Every row gives one point. To make a cloud, some directions were put in groups of two or more. Within a group, all points are equally far from the middle, so they leave a hole (a ring in 2 directions, a hollow ball in 3). The other directions are filled evenly. Then the cloud was stretched, turned, moved and blurred a little. How many holes are there, and how many directions does each take, smallest first?

Cloud (20 x 3):
[[ 2.83  2.32  2.22]
 [-2.90  0.35 -1.52]
 [ 1.61  3.01 -0.44]
 [-1.63 -1.69 -0.86]
 [ 0.26  1.89 -2.01]
 [-2.63  0.59 -1.81]
 [ 0.75 -1.90  0.81]
 [-2.64  0.49  1.92]
 [-2.05 -1.64  0.01]
 [-1.22  3.06  2.05]
 [ 2.09  3.20  0.59]
 [ 2.06  2.69  2.74]
 [-2.00  1.41  2.57]
 [ 0.37  3.59  1.93]
 [-2.82  2.20 -0.25]
 [-3.39  0.41 -0.24]
 [ 1.81  3.19  0.09]
 [-2.56 -1.06 -0.97]
 [-2.54 -1.27  0.26]
 [-3.39  0.53 -0.28]]
Holes: 1 (3)

Cloud (27 x 4):
[[-0.65  1.49 -1.64 -0.34]
 [ 0.33 -1.62  1.60  2.97]
 [ 3.32 -0.20 -0.24  2.04]
 [-0.99  0.34  1.33 -1.31]
 [-1.65  3.04 -2.56 -0.34]
 [ 3.16 -1.50  0.33  3.68]
 [-1.84  0.75  1.18  1.25]
 [ 2.86  2.14 -1.92 -1.68]
 [ 0.20 -1.33 -2.81  0.72]
 [-4.42  1.97 -1.29 -4.74]
 [ 0.55  1.75 -0.07  1.70]
 [-0.12 -0.14 -0.07  3.90]
 [-2.54  0.91 -3.88  2.63]
 [ 0.54  0.79 -4.24 -1.25]
 [-0.40 -0.05  0.47  3.77]
 [ 1.99 -0.42  1.74  0.12]
 [-2.12  2.00 -1.59 -1.75]
 [ 1.39  0.28  3.52 -0.91]
 [ 0.78 -3.26 -4.00  1.25]
 [-0.43 -0.29  1.54  0.75]
 [ 2.08 -0.55 -3.63 -0.92]
 [-0.59 -3.87 -1.06  1.32]
 [-0.82 -1.24 -1.54 -2.30]
 [-0.67  1.23 -2.13  3.37]
 [ 1.98  2.33 -0.82  1.74]
 [ 1.51  1.14  0.08  2.79]
 [ 0.17  0.05 -2.84 -0.51]]
Holes: 0
